Rows are points. Examples show where two turns around zero, p and q, send a point. Write where each new point lands after one turn and then the other. Backwards means that the second turn is done in reverse. Each puzzle has new turns, and all numbers are rounded.

Turn p:
[-36  -8 -13] => [-38   0  10]
[  6 -22  38] => [ 17 -39  12]
[11 -9 19] => [ 16 -18   2]
[ 27  10 -21] => [ 14  21 -26]
[ -8  29 -23] => [-9 37  3]
Turn q:
[  4   1 -25] => [-12  18 -14]
[-30 -35  24] => [ -2 -51  -9]
[  8 -19   6] => [ 13  -9 -14]
[ 16  28 -28] => [-10  41   4]
[ 1 25 22] => [ 9  1 32]
Where do these land?
q, then p: [-43   8  21] => [-14 -43  17]
p, then q: [-27  27   6] => [  8 -15  35]
q, then p backwards: [ 20 -12 -16] => [ 21   5 -19]
p, then q: [ 28 -21 -19] => [-17  23 -28]
q, then p: [22 -3  8] => [ 19   8 -12]

Turn p:
[ 48 -29 -10] => [-24 -49  16]
[ -9   2 -10] => [ -4   6 -11]
[-9 21  5] => [20 10 -8]
[-26   5  16] => [ 8 29  5]
[  4 -10 -17] => [-16  -8  -9]
[-9 10 17] => [15 13  8]
Turn q:
[ 27 -15 -22] => [ 15 -16 -31]
[  9  -1 -11] => [  2  -2 -14]
[-17   7  -3] => [-17   3   6]
[-22 -15  14] => [ -6 -14  26]
[-22  35   1] => [-27  30   9]
[ 25 -10  21] => [34  0  4]
Where do these land?
q, then p: [37  8 18] => [ 18 -37  -7]
p, then q: [-19  -6 -18] => [-25   6  -6]
p, then q: [-25  -3   4] => [-11  23  -2]
p, then q: [28 -9 11] => [ 18 -17  19]
p, then q: [-21  10 -15] => [-17   9 -20]

Turn p:
[25 16 -5 -6] => [ 24   8 -17   2]
[-23   3 -47 -18] => [-25  26 -17 -39]
[-44  26 -29 -15] => [-44  35 -21 -10]
[15 -4 22 -4] => [19 -3 14 14]
[ 34 -15  32   9] => [ 36 -23  19  18]
[ -8 -20  18   6] => [ -6 -14  24   5]
[ 0 -6  9 28] => [ -5 -28  -1   9]
Turn q:
[ 11 -27  23  30] => [-27  28  24 -14]
[-24 -20  21   8] => [ -2  27  -7 -27]
[  6  12 -37 -14] => [  1 -38 -12  12]
[-15  14  15  13] => [  2  24 -13   8]
[ 22  21 -22 -37] => [ 27 -40   7  20]
Where do these land?
p, then q backwards: [  5  13 -27 -10] => [-30  -6   7   3]
q, then p: [ 21  41 -14  -1] => [ -4 -47  -7   0]
p, then q: [25 -4 -7 -5] => [  3 -15  21   6]
q, then p backwards: [-21 -26   9  27] => [-25   4 -31 -17]
q, then p backwards: [-30 -24  39 -10] => [ 15  -6 -33 -42]

Turn p:
[  0 -30 -13  -2  -5  17] => [-27  -2   3  -8 -15  18]
[ 12  12 -22   9 -12 -36] => [ 29  26  12 -24  -2  -4]
[-18   6   1 -19 -12   4] => [-2  9 10 26 -2  4]
[ -6  13  15  10 -12  16] => [ 12 -12 -14  17   0  13]
[ 21   8 -14  -7   2  -4] => [  0  21 -12 -11   0  -8]
[-14  14  17   3  48   4] => [ -3 -31  -6  10   4 -44]
[  5 -21  17   7  -9  -1] => [ -6 -13   4  -9  14  19]
Turn q:
[12 14 13 -3 -5 -6] => [  4  15  11   7 -13   2]
[ 18 -19 -14 -21 -11  11] => [-25  -9  15 -12  -2 -22]
[-18   3   1  19  42   7] => [ 30   1 -17 -22  23  17]
[  7 -15  14  -4 -11  -9] => [  1 -10  19  14  -2  -6]
[  4  26  12  25 -35  -1] => [-16  23  -1  35  -8  24]
[-27   2  -7  -6  23   8] => [ 17  -2 -26 -13  13  -9]
[  5 -10 -19 -10  -2 -10] => [-10 -17  -1 -10 -12  -6]
Where do these land?
p, then q: [ 22   4   1 -21  32  18] => [  9 -24 -35  -5 -17   6]
q, then p: [ 26   0   7   8 -17 -12] => [  9 -20  -4  17   7  20]
q, then p backwards: [  8  -9 -13 -11  17  28] => [ 25 -14   0  -2  18 -20]
p, then q: [ 18 -16  21   7 -22  -5] => [  3  12   0 -27  21 -15]
p, then q: [-12  32  -5  13  -1   8] => [-24  -6  16   1 -13  20]
q, then p: [-12 -15 -17 -12   9 -19] => [-19  13  17 -16   2  14]
p, then q: [-25  15   2   0 -17 -11] => [-2 14 24  7  6 20]
p, then q: [-23  -9   4  16   0  -7] => [ 0 -6 24 12 12 -6]
